Rows are points. Before rounding, the points of a table are all equally far from one centre. They may lie mostly on one side of it. Write the centre, to within rounding.

Points (9 x 3):
[[-79  24 -17]
 [-30  17  37]
 [-59  39  27]
 [-74  64 -23]
 [ 17   9  18]
 [ 22  16  18]
 [-29   9  33]
 [ -3  95 -14]
 [ -3  -5  19]]
Centre: [-20  38 -19]

Points:
[[-46 -37 -47  24 -32 -26]
 [  8  -5 -50  48 -58 -17]
 [-21 -51 -12  49 -29  10]
 [-54  11 -52  62 -19 -35]
 [ -5 -35  37   6  49 -24]
 [-37   3 -58  29 -53  76]
 [-72  54  22  15   6 -53]
 [-28 -13 -23  81 -33  27]
 [-36 -28  46  -5  -7 -33]
 [-35  11 -85 -22 -63   8]]
Centre: [-13  31 -17  -3   8  19]

Points, 14 rows:
[[-29   6 -42  39  -4  29  13  35]
 [  1 -15 -19 -44  12  36  95  59]
 [-50  -5 -18 -18  31  22  43  43]
 [  6 -24 -20   0  25  47  62  84]
 [-25 -58 -29 -34  25  65  44  53]
 [-35 -15 -20 -19  21 -13  29  50]
 [  4 -11 -53 -38  17 -10  60  54]
 [-55 -34  -2 -13 -17  46  65  49]
 [-16 -13 -27 -63 -13  50  82  32]
 [  3 -10 -10 -44   3  58   1  42]
 [ 37 -14 -21 -36  48  80  50  21]
 [  1 -20 -27 -52  40  30   6  31]
 [ 12 -18 -55  39   8  20  15  59]
 [  1 -27 -30 -63  39   7  29  31]]
Centre: [ 11 -34 -18   1  -1  28  52   3]

Points (16 x 11):
[[-15  25  -1 -30  11 -32 -20  15  15  37  87]
 [-25  -8 -25 -39  64  45 -37  45  37  14  68]
 [-13  -4 -53  11  65   5 -46  33  24  24  26]
 [-44 -15  -6 -25  67 -47 -57  14  25  12  69]
 [-39  16   8 -25  55 -37 -47  38  -5 -24  71]
 [-27  32 -30 -15   4  33   8  26  25 -26  56]
 [-56  26   0 -16  53  -4 -31  32   1  21  95]
 [-27   2  11 -48  62 -38 -22  39   4  32  57]
 [-78   4  -7   5  57  20 -57  -1  20 -12  28]
 [-40  15 -15 -28  69  18 -55 -19  30  31  43]
 [ -1  19 -22  13   8  37 -35 -41  29 -16  46]
 [-38  22 -22 -20  14  -3 -44  51  34 -26  63]
 [-50  -2 -27  -4  75   4 -55   8  22 -18  92]
 [ -8   3  -7 -69  68  10 -50  32  -6 -11  42]
 [-33 -31 -17 -31  69 -53   3 -15  -5 -13  44]
 [-43  43 -11 -14  68   0 -18  30  21  17  59]]
Centre: [-17 -21  -1  -8  32   8 -21   7   5  -1  51]

Points:
[[-49  49   6  75  10 -42 -75  63 -45  37   0  29 -38 -14]
 [ -7  23 -12  40   4 -60 -14  91 -22  38 -20  11 -46  24]
 [  8  59  40  58   0  18 -34  32 -48  21  16 -14  47 -16]
 [-28  43 -21 -26  15 -32   1  24 -73  46 -31   5 -46 -50]
 [ -9  56 -10  60  35 -37  39  55 -22  43 -17  92 -13  28]
 [-65  33  -7  38 -15 -13 -40  54  29 -20 -65 -19 -12  10]
 [ 11  42  25 -16  58 -42 -35  46 -44  -5  -6  38 -68 -48]
 [-33  36   4  66  25 -50 -42  17 -17 -16 -30  11 -32 -76]
 [-28  77   6  65  38 -24  41  48 -14  27 -44  25  29  27]
 [ 27   8  20  42   7  -3 -38  86   8  15  -1  69  -7 -59]
 [-13  46  30  40  36  38 -47  50 -24 -42  51  81 -42 -15]
 [ 23 -12   9  30   3 -32   9  85 -38   2   5  10   8 -21]
 [-64  21   2  34  59  29  -2  47 -49 -47  55  55  16  -1]
 [-67  46  16  17  58 -30 -43  21 -73   0 -17  53  41 -55]
 [-34  27  23  15   8 -24  18 -15  -9  25 -30  63   4 -95]
 [-61  20  -6  50  17  15  19  12 -49 -35  40  32  58  18]
 [ 25 -33  10  24  79   1 -24  42 -47  -9  10  61  48   2]
 [  0  23   7  81 -18 -30 -25  30 -83   2 -22  42  18 -15]
 [-54   6  -5  34 -34 -53 -31  41  -8  24  -5  30  31 -63]
 [-22  -7   8  51  52 -52  11  68 -34 -42  10  37 -16  21]
 [-33  42 -11  72  51 -43  14  56 -31  -1   1  54 -34 -55]]
Centre: [-24  25  -3  13  26   5 -27  10  -8  16  -7  39  -8   6]

Points:
[[ 35  41 -69 -18  32 -79  -6  -7 -12 -40 -19  -4  25 -16  -7  56  45 -54
  -52 -39]
 [-39  50 -41 -16  -7 -86 -15 -20 -40 -21 -37   7  47 -38 -39  72  23 -66
  -35 -14]
 [-11  34 -27  24  20 -86 -18 -12   2 -34 -13  17  42 -40 -41  35  56 -40
  -52 -37]
 [ 18  19  -4  22  17 -62 -24 -26  25 -15   7 -16  31 -51 -10  55  49 -54
  -41 -31]
 [ 11  11 -30  27 -34 -30  -5 -37 -32  10 -28   7  60 -38 -47  92  41 -72
  -34 -42]
 [ 52  36 -40  13  25 -84 -23 -23 -43 -34 -24  14  54 -30 -34  45  56 -50
  -36 -38]
 [ 27  13 -45  62  29 -72   1 -13 -40 -12 -41  27  30  11 -36  89  24 -30
   -3 -29]
 [ 35  24 -29   0  -1 -80   1  25  21  -8 -19  35  55 -10 -52  51  17 -36
  -33  -9]
 [ 19  27 -26  15  14 -56  11 -39 -15 -55 -58   1  79 -24 -59  71  32 -75
  -36 -11]
 [ -2  37 -40 -16  -9 -57  -9 -35 -24 -52 -29  41  12 -68 -47  62  21 -61
  -47 -23]
 [-15  -7 -41  -2   6 -78   6 -34 -28 -27 -30  22  42 -27 -40  38  27 -77
  -40 -40]
 [ 30  28 -40  10  51 -60 -52 -50 -11 -28 -63  14  55 -62  -6  51  63 -55
  -15 -29]
 [ 34  30 -41  -8 -30 -70  -8 -40  12 -21 -57 -16  24 -59 -12  74  40 -58
  -28  -3]
 [-18   8 -14  15  -5 -56 -37   8 -67 -57 -18 -16  23 -44 -36  51  44 -67
  -26 -17]
 [-18  34 -78  20 -20 -50  12 -12 -11 -53 -18  37  44 -48 -56  57   8 -43
  -17 -30]
 [ 18   6 -32  -1  -5 -56 -21 -15 -13 -31 -16 -17  55 -49 -24  61  20 -71
  -36 -55]
 [ -4  39 -51  45  24 -67  -6  -6  11 -17 -57  24  68 -33 -61  48  17 -35
  -30 -18]
 [ 10   0 -21  18  20 -82 -16 -38 -16   5 -32 -32  33 -59 -61  53  50 -43
  -14 -15]
 [ 28  29 -54  -4 -33 -74 -20 -24   3 -26 -21   3  37 -10 -20  34  34 -66
  -47 -31]
 [-25  15 -45  14   2 -38  -1 -48  -4 -57 -53  26  31 -39 -63  52  -1 -68
  -33 -26]
 [ 15  16 -20  30   6 -51   5 -46 -18 -10 -26 -17  73 -59  -8  45  50 -64
  -39 -60]
 [ 26   2 -33  24 -15 -71 -29 -23 -20 -41 -34  11   6 -56 -47  55  49 -62
  -18   9]
 [ 15  39 -61  -5  13 -66  -4 -27 -32 -43  -8  -3  36 -68 -30  44  25 -57
  -53 -38]
 [ 30  -1 -20  29  -6 -76 -29  -6 -34 -44 -54  -4  56 -32 -49  50  50 -29
  -58 -20]
 [-16  33 -29  24   5 -53 -13 -30 -29 -81 -14  -2  55 -41 -31  43   6 -60
  -46 -29]
 [ 11  36 -16   6 -11 -87 -14  -7  15 -50 -38  24  80 -32 -21  69  25 -30
  -15 -35]]
Centre: [ -2  24 -26 -16  14   6   2 -27 -30 -15 -31  11  40 -10  -7  43  47   5
  -8  10]

Points:
[[ 31 -29 -52 -21  -8  19 -32 -52  -2  -2  11  75  25  16  49  49   4  54
   37  42 -21 -22  -9  -5]
 [ 18  -6  13 -55   2 -33 -26 -15 -15  10  29  30  46  -4   7   8  34  72
   20  63 -28 -65  -3 -11]
 [ -4 -21 -35 -34   2 -17 -48 -37  19  -4  61  60  25   9  24  45 -18  45
   31  40  -5 -53 -31 -12]
 [  6 -14 -40 -32 -16 -22 -51 -17   3  -7  49  60  21  21   6  37  17  64
   34  87 -23 -63 -40  -8]
 [ 15 -13 -25 -69  13  10 -23 -22   9  -6  29  95  14   0 -13  35  23  64
   13  55 -21 -49 -10  -3]
 [-16 -10 -30 -16  -4   8 -41 -48 -28   1   8  66  17   7  10  34  38  31
   -1  58 -37 -83 -21  23]
 [-11 -14 -20 -25  21  15 -12 -16   6 -23  13  64  17  -9   8  41 -30  16
   64  52 -19 -85 -21   5]
 [  4  -4 -51 -56  10  -8 -20 -50  -3 -15  -8  28  60  34  13  46  21  35
   48  52 -38 -43 -29  -8]
 [-17 -36 -31 -18 -29   5 -64 -20 -16  -2  24  65  -1   6  23  45  37  41
   -2  53  -3 -69 -18  -7]
 [-29  -3 -24 -38  15 -18  25 -28  18   2   3  68 -32  20  51  29  14  42
   29  56 -13 -60 -33 -14]
 [ 27 -13 -32 -47  -5  -3   6 -25 -12 -13  14  39  20   8  47  34  11  28
   61  61  -6 -87 -43 -15]
 [-11  -2 -31 -50  35 -24 -29 -58 -21   9  33  10   9  14 -15  26  16  67
   27  59   0 -49 -45  31]
 [ 13   4 -62 -70  32  -7 -37 -27  14 -19  35  33 -14  -4  11  34  40  62
   12  59 -13 -57 -24 -19]
 [-12 -27 -16 -19  -4  -6 -22   4 -14   9  19  29   7  21  44  48  -6  37
   38  40 -10 -92 -58  -2]
 [-27 -20 -52 -52 -18 -29 -31 -39 -11  -1  23  47  29  -6   4  24   3  71
   27  52  -4 -66  11   5]
 [-19 -33 -46  -6  -7  -2 -49 -23 -21  -6  -3  77  11   8   1  27  -6  56
   -5  22 -44 -54 -54   4]
 [-24 -14 -13 -28   9 -11  -6 -27 -13 -25  -7  27  11 -29   9  30  32  70
   33  76 -47 -70 -46 -18]
 [-11  13 -21 -31 -17   7 -19  -2 -31  32  25  52  17 -32  -1  52  16  43
   23  73 -32 -67 -48 -27]
 [  2 -15   3   0  10 -19 -33 -46  16  -2  29  42  26 -18  37  28  28  68
   38  66  -9 -81 -31 -10]
 [ 28   1  -9  -8  -9 -19 -20 -24   2 -33 -17  65  56 -36  -4  39  32  82
    1  46 -35 -54 -40  15]
 [ 11   1 -15 -18  15  -8 -33 -18  19  24   9  71  51 -25  17  37  25  55
   24  57 -50 -33 -51 -25]
 [ 12 -43 -17 -11 -10  -1  16  -5 -37  -7  40  57  31 -12  33  61  -1  44
   11  56  -5 -62 -12 -23]
 [-19  -7 -43  -5  -6  -6 -35 -45  -4   4   6  65  41   2  30  51  23  74
   48  38 -39 -59 -17 -10]
 [-21 -30 -13  -7 -41   1 -30 -19  36  -5   0  59  21   7  29  14  21  60
   30  73  -9 -82 -27 -35]
 [  4  -9 -27 -31   1  -9 -48 -34 -11  15  54  24  -4  35  40  47  28  57
   22  56 -20 -67 -26  21]
 [-17 -16   9  -1 -10  -2 -29 -23   4 -15  26  53  33  27  61  26  31  65
    6  47   0 -70 -36 -16]
 [  5 -43 -42 -40  -9  15 -13   2  -9   2  -9  55  24  18  24  40   7  64
    9  45 -44 -82 -13  -8]]
Centre: [ 15  11 -27   5 -13   1   1  -7   9  -9  10  20   2  10 -13  12  19  32
  19  31  -4 -23 -16   0]

Points:
[[-43 -25  11  30   7   8 -18  -6  95   2  11  17   8 -34  -8  -8  22 -28
   -1 -18 -44 -30  41  -3]
 [-12 -20   4  13   2  -9 -44   9  70   6   7  47  12   8  36  37  52 -18
  -19  14 -50 -37  45   5]
 [-34   5  -7 -10  -1   5 -40 -21  38 -14  21  28  -1   7  14  18  84 -26
  -59 -17 -24 -31  39  -7]
 [-17 -24   9  40  11  11 -46   8  50   3   4  37   9  -4 -10 -15  80 -35
  -16  -1 -18 -62  34  26]
 [-11  -5   5  38 -11   0 -25   3  57 -16  20  60  -2   5  15  26  46 -51
  -31  -1  -6 -39  41   7]
 [ 16 -34   6  52   5   6 -50  -4  74  -7  12   7  17   6  -3   1  50 -48
   -8 -43   1 -53  26   3]
 [-15 -21  21  18  16  12 -30   7  50   3  10  50  29 -13   2  13  45 -38
  -26  13  -6 -39  69  -8]
 [ -4 -23   4  22  -3  13 -61   3  80 -20   9  51  12   5  22  26  60 -30
  -10 -19 -13 -54  33  22]
 [-17 -52  27  34   0  23  -9  -3  54 -20 -13  42  22   2 -22   9  23 -39
  -37 -10 -27 -35  56  -1]
 [-28 -30   4  13   3   7 -41   5  66   6 -23  15  12 -30 -13  28  66  -5
  -28  13  12 -53  39 -14]
 [-22 -26  -1  27  19   7 -31  -8  47  -8  17  49  32   7  23  10  64 -24
  -14  16  -7 -11  43 -19]
 [-30 -14  21  64 -19   3 -39  15  53 -14   2  20   4 -12 -15  13  69   4
  -14  20 -30 -54  48  -3]
 [-23   9  -4  46   2 -12 -11  -9  71  12  16  50  35  14  11  33  72 -12
   -8  -8 -22 -33  55  11]
 [-29 -13  18   4  12 -23 -25  28  43   8  13  68  -9  -8   6  23  50 -29
   -6 -15 -37 -30  55  -9]
 [-39 -31  21  16 -12  35  -6   5  48  -4 -13  -2  34 -23  27  35  44 -31
  -20  -9 -42 -65  78 -12]
 [-34 -34  24  26   6 -21 -65   6  18  -6  33  28  36  15  27   8  60  -9
   -7  -3 -40 -34  17  47]
 [-30 -15  17  34  24  20 -43 -11  74 -34  -3  25   9  15  15   9  85   3
  -30 -17   0 -51  31   5]
 [-27 -22  14  43   2   9 -21 -24  57   6   2  45  35 -13  15  15  79 -28
   -7   3 -24 -53  21 -22]
 [-11 -21  17  28  10  16 -29 -16  40 -36  12  45  25 -10 -16  20  18 -33
  -16  30 -43 -20  61   7]
 [-34 -34   2   1  33 -14 -37 -12  80 -13  17  43  18  19   9  29  42 -28
   -3  -3 -22 -33  53   6]
 [-12 -17   1  31  -4  16 -42 -17  66   8   4  47  -7 -21  17  21  61 -19
  -40 -18 -26 -31  47   3]
 [-50   2  25  26  17   5 -13  -4  59   5   1  53  -4 -16  20  -6  54 -23
  -39  -6 -33 -52  40   4]
 [-40 -23  19  17   1  19 -37  13  56   2  24  18  33  -4  26  33  51 -15
  -20   2 -25 -32  86   7]
 [ -3 -43  13  50  -7  13 -44   1  65  24  27  29  12  12 -20   0  50 -27
   -7  -6 -28 -25  20 -10]
 [-29   2  10  17  -4 -20 -50 -17  51   1  18  57  28  26 -12  30  46 -16
   -8  15   3 -26  33 -22]
 [-20 -45  22  47 -21 -16 -34  -2  77 -27  23  20  17 -13   3  53  43 -22
  -14 -29 -41 -44  21  -3]
 [ -6 -14   1 -11  29  11 -48  16  57   1  -6  32  17 -32  25  18  49 -36
  -42  -7  -3 -71  26  -8]
 [ -7 -45  13  12   1 -11 -30   0  72 -50  16  39   2 -23 -19  42  51 -28
   -6  -6 -33 -39  24  25]
 [ -4 -30  12  31  17 -15 -36   8  74  -5  36  18 -10  18   4  22  58 -30
  -25 -15 -12 -26  50  -6]
 [-25 -26   9  15   9 -11 -41 -19  85   5  -1  32  11 -17  11  -4  27 -36
  -10  -3 -14 -36  53 -11]
 [-24 -50  -5  38   2  10 -55  -5  48 -21  13  26   2  20  18  15  41 -15
   -6  26 -21 -23  43 -11]]
Centre: [-10   3   7   5   0   8 -11   2  23 -11   1  -1  19   7   0  18  25   2
   0 -24 -24 -44  15   9]
